Rows are points. The window is the flat piece filled in between its corners: a triangle in 3 columns, a solid with four corners in 4, and so on. A path goes straight from each point to the next, and from the last back to the first. After which points does the path pass through the window?
In the rows, 128 means zero.

Window, 3 rows:
[[111  56 134]
 [177 158 123]
 [126 171 139]]
Path:
(1): [ 76  91 108]
(2): [110  61 184]
(3): [137 136 177]
(4): [119 193 102]
(5): [163 150  80]
(6): [177 163 177]
(7): [139  72 172]
(8): [144  86  93]
Through the window after points: 3, 5

Window (6 x 6):
[[132 124  97 176 166 162]
 [148 168  81 117 103 133]
 [130  77 126 151 151 130]
 [  7 179 115  75  80 164]
 [144 125 138 142 206 144]
 [138 124 153 180 144 133]]
Path:
(1): [124 140 136 144 124 171]
(2): [169 130 137 160 153 201]
(3): [132 107  89 161 154 102]
(4): [126 138  73 180 174  98]
(5): [134 114 136 154 144 222]
(6): [150 122 121 133 127 176]
(7): [103 161 109 165 155 125]
(8): [ 34 162  78 115 123 106]
(9): [ 75 154 145 100 112 192]
(10): [149 115 123 135 117 198]
(11): [108 135  85 198 201 118]
(12): [121 163 117 148 171 109]
Through the window after points: 4, 8, 10

Window, 9 rows:
[[126 106 125 132 171  95 217 152 109]
 [ 57 190 129 128 116  47 165 155 169]
 [172 154 176 203  28 118 140 173  92]
 [ 92 106  76 125  93 143 134 137 149]
 [124  84 157 126  97 166 108 169  49]
 [ 88 162 110  65 108 137 134 169 242]
 [194 122  60 103 134 150 111  70  93]
 [ 72 145 115  74 121 172 175  73 157]
 [114 133 132 162 223 171 149 180 199]]
Path:
(1): [133  93 165 165 155 114 149 117 153]
(2): [110 134  90 135 147 132 170 151 112]
(3): [101 181  70 130 143 139 139 187 105]
(4): [ 79 118 143 123  86  81 154 116 179]
(5): [122  54 138 128 134  86 106 146 211]
(6): [102 164 114 124 163 174 162 153 167]
(7): [ 74 186  57 100 145 183 195 167 163]
(8): [ 81 105 103 104 134 123 137 115 165]
(9): [116  82 144 144 155  91 138 101 211]
(10): [ 83 163 118  98 111 149 189 193 121]
(11): [101 171  68 104 111 171 166 178 178]
(12): [ 99 132 136  93 131 122 130 149 209]
(13): [108 128 185 123 135  74 150 101 199]
(14): [ 88 187  43 116 128 151 148 200 134]
(15): [ 99 159  63  89 107 147 176 166 145]
(16): [ 97  73 122 166  95 126  99 110 148]
Through the window after points: 3, 5, 11, 13, 15

Window, 12 rows:
[[126 139 144  83 130 112  99 152 161 126 112 151]
 [186  84 126 135 133  89 151 165  95 193 104 207]
 [127 135 110 114 132  86 146 156 142 179  74 166]
 [135 169 129 123 146 127 114 172 143 132 119 108]
 [152 164  95  74 122 147 134 151 183 123 166  86]
 [102 149 107  97 131  30 133 154 146  89 140 116]
 [142 129 185 163  83  91 100   7 173 139 156 136]
 [101 143 130 110 144 159 129 127 119 105 137 146]
 [128 144 117  76 110 163  72  93 103  56  42 125]
 [127 140 113 132  82 133 110 155 157 161 175 143]
 [142  81 101 137 170 146 133 142 151  96 111 128]
 [106 137 168 138 108 119 157 141 152  93 125 132]]
Path:
(1): [ 92 109 149  96 136 119 128 143 128 131 135 108]
(2): [148 164 115 127 112 106 143 142 165  97 129 145]
(3): [157 155 123 151 136 119  96 127 177 102 106 187]
(4): [ 93 116 133  85 106  85 138 141  96 144 122  97]
(5): [114 110 138 118 109 133 110 127 133 148 121  97]
(6): [153 136 131 124 123 105 127 121 155 109 115 158]
(7): [144 160 115 128 125 128 124 153 160 127 133 155]
(8): [137 127 135 110 132 113 120 154 124 151 121 107]
Through the window after points: 1, 7

Window:
[[ 68  77 127 125 145 153 182 194 222 150 149 174  85  69]
 [155  98 111 113 133  97 123 133 231  97  58  88 159 160]
 [177  88 150 123 190  73 196 167 130 201 195 130 113  83]
 [153 209  72  82  36 141 141  75 173 132 131 128 115 178]
 [101 157 134 171  64 106 147 138 161 110 158 157 154 180]
 [199  57  59 194 101 127  78  66 199 144 149 140 102 166]
 [ 96  92  83 154 160 161  84 199  60 158  85 133  77 146]
 [110  52 104  82 108 100 129  72  70 168 131 149 161 190]
 [155 128 197  68 133  97  99 144 152  87 154 171 115 116]
 [ 95 137 140  86 117  84 133 218 189 162 165 113 205 141]
 [124  91 127 150 107 123 127 156  64 148 226  97 101 233]
 [118 108 128 100 110 128 172 155 121 110 202 130 156  88]
 [159  65 104 160  45 133 115 172  83 155 138 143 120 229]
 [146 106  95  99 127  73 130 179  76 116 176 161 132 210]]
Path:
(1): [134  82  99  90 102  46 131 171 142 171 179 102  98  94]
(2): [171  96 122 162 149 145 143 114 162 136 143 150 138 160]
(3): [164 128 131  80 151 150 165 161 148 131 150 201 189 210]
(4): [122  83 118 125 105  90 131 124 113 152 155 115 114 130]
(5): [116 103 112 140  62  54 110 169 126 159 153 106 121 150]
(6): [132 107 140 103 140 146 146 137 135 125 168 156 135 169]
(7): [146 111 103 119 167 187 142 116 105 141 152 132 150 184]
(8): [114  79 110 135  65  71 129 158 121 158 165 125 114 179]
(9): [152 102  77 170  62  69  74  84 137 111 153 107  90 144]
(10): [132  84 154 103 168 185 179 191 130 179 193 158 142 214]
(11): [141 130 117 127 154 210 155 162 121 152 183 149 141 136]
(12): [108  55 112 139  69  37  99 136 169 139  91 116  92 143]
Through the window after points: 1, 3, 5, 9

Window:
[[ 10  88 130 154 154 151 163 151  81 126 142 184 115 107]
 [194 140  65  83 133 113 134 139 101 108 121  47 124 194]
 [197 164  46  76 146 126 108 109 161 136 186 106 152 102]
 [155 199 126 154 144  80 230 137  79 161 108 117  85 194]
 [133  85 104 147  87 141  57 143  94 174 235 116 168  98]
 [186 155  88  88 146 101 141 152 130 170  42 148  36 224]
 [142 123 116 182  96 101 173 113 161 134  59 120  84 208]
 [176 180  88 115 109 145 143 191 124 123  65 146 129 162]
 [145 108 148  71  95 161 112 105 121 144 172 136 171 138]
 [193 120 125  81  96  76  75 141 129  96 188 105 135  96]
 [106 117 149 143 130 108  52  92  93 155 151 101 189  91]
 [163 108 146 103 171 161  80 171 152 142 219  83 172  82]
 [201 115 113 130 161 173 104 117  88 105 173 138 134 101]
 [  7 128 165 161  93 215 115 128  93 143 128 149  61  85]]
Path:
(1): [128 132 124 126 148 137 101 145 109 130 157 133 127 154]
(2): [153 176  81 135 128 118  69 141 121 106 171 129 109 229]
(3): [170 115 110  87 120 120 132 132 109 127 135  85 136 123]
(4): [152  99 108 123 129 143 103 138 116 161 157 108 136  98]
(5): [156 175 164 118 155 135  95 141 127  69 208 120 165 183]
(6): [155 177 111 128 140 118  97 125 137 111 187 161 120 161]
(7): [146 106 109 120 115 144 139 144 118 142 130  88 149  96]
(8): [122  95 119 123 113 139 125 133 108 153 146 126 102  87]
(9): [ 98 158 127 142 120 141  89 146 101 117 189 138 158 165]
(10): [143 146 125 112 140 145 105 117 125 117 171 134 131 164]
(11): [154 107 110 118 122 111 111 132 110 150 140  96 131 108]
(12): [159 117 106 108 128 146 161 140 108 155 129 110 107 123]
(13): [137 154 114 142 117 128  87 153 151  92 154 137 118 180]
(14): [128 187 103 161 138 131 120 141 161 116 135 120 118 210]
(15): [168 108 124 124 106 111 167 137 106 151  93 121 109 129]
(16): [108 107 108 127 110 132 167 126 103 154 124 123 117  91]
Through the window after points: 2, 4, 8, 14, 16
